Each row of a before or after table is a point. One or more steps were done to the points. Then noise was added and the rows were shuffled. The steps act on columns, c1 being the first. Write out the steps. A step turns or swaps two columns, mirrors them in a line or flattens them onto one, adds a multiple of one to another, or multiplies or shifts one. Angles are multiples of 10 degrees, from the lower column toward the higher: turns from -170 to 170, lines from 10 to 170 but not 90. Use the fewest steps. Two steps may share a column if one is a turn and the other turns, adds or multiplies; they go together, in the order done. Otherwise the lowest column goes first.

Before (8 x 2):
[[-1.48  0.11]
 [-0.18  0.24]
 [ 0.12 -0.05]
 [ 0.16 -0.25]
 [ 0.07 -0.16]
 [-0.04  0.07]
 [-0.16 -0.20]
 [ 0.27  0.40]]
After (8 x 2):
[[-0.43  0.02]
 [ 0.07  0.05]
 [ 0.24  0.07]
 [-1.33  0.84]
 [ 0.02  0.23]
 [-0.08 -0.49]
 [-0.09 -0.03]
 [ 0.08  0.12]]
Steps: mirror c1 and c2 in the line at 160 degrees

Before:
[[ 0.06 -0.03  0.16 -0.05]
 [-0.24 -0.14  0.43  0.00]
 [ 0.62 -0.36 -0.14 -0.27]
 [-0.22  0.34 -0.27 -0.24]
 [-0.30  0.30 -0.02 -0.20]
 [ 0.13 -0.13  0.23 -0.05]
 [-0.31  0.01  0.12 -0.21]
 [-0.26 -0.25  0.09  0.18]
 [-0.08 -0.22  0.25 -0.09]
 [ 0.48 -0.26 -0.08 -0.52]
 [-0.27  0.40 -0.29 -0.39]
 [ 0.24 -0.14 -0.26 -0.67]]
After, 12 rows:
[[ 0.17  0.08 -0.17  0.06]
 [ 0.72 -0.28  0.13 -0.58]
 [-0.94  0.09 -0.08 -0.12]
 [-0.79 -0.13 -0.23  0.25]
 [ 1.85 -0.37 -0.10 -0.17]
 [-0.81  0.11  0.49 -0.30]
 [-0.64  0.08  0.42 -0.14]
 [ 0.39  0.07 -0.28  0.06]
 [-0.92  0.21  0.20 -0.08]
 [-0.25 -0.01 -0.32 -0.02]
 [ 1.46 -0.24 -0.10 -0.41]
 [-0.71  0.17 -0.44  0.08]]
Steps: multiply c1 by 3; mirror c2 and c3 in the line at 20 degrees; shift c4 by 0.10

Before:
[[-0.22  0.17  0.30  0.04  0.25 -0.07 -0.14 -0.61]
 [ 0.12 -0.51 -0.31 -0.04  0.01 -0.04  0.14 -0.13]
 [-0.43 -0.19 -0.23 -0.51  0.35  0.31 -0.05  0.21]
 [-0.10  0.29  0.26  0.09  0.12 -0.42 -0.64 -0.29]
 [-0.69 -0.11 -0.49 -0.33 -0.02  0.35 -0.27 -0.13]
 [-0.19 -0.08 -0.31 -0.13 -0.20  0.23  0.45  0.26]
 [ 0.03  0.52 -0.09  0.29  0.48 -0.31 -0.30 -0.44]
 [-0.03 -0.06 -0.35 -0.57 -0.10  0.48  0.00 -0.07]
 [-0.16  0.30  0.20  0.38  0.36  0.18 -0.66 -0.30]]
After:
[[-0.09  0.28 -0.11  0.42  0.33  0.19 -1.99 -0.45]
 [-0.49  0.01  0.13 -0.57  0.12  0.45 -0.17  0.10]
 [-0.94  0.10 -0.17 -0.59 -0.19  0.27 -0.81 -0.20]
 [-0.05 -0.42 -0.22 -0.23 -0.15  0.12  0.43 -0.24]
 [-0.37  0.08 -0.14 -0.32 -0.31  0.07  1.37  0.13]
 [-0.19  0.20  0.11 -0.65 -0.31  0.31 -0.02 -0.19]
 [ 0.05  0.01  0.09  0.25  0.38 -0.34 -2.01 -0.36]
 [-0.03  0.21 -0.29  0.14  0.77 -0.20 -0.87 -0.52]
 [-0.06  0.13  0.19  0.24  0.22  0.02 -0.40 -0.68]]
Steps: add 0.5 times c3 to c1; turn c3 and c4 by 40 degrees; turn c2 and c6 by -30 degrees; turn c5 and c6 by 30 degrees; multiply c7 by 3; shift c8 by -0.10
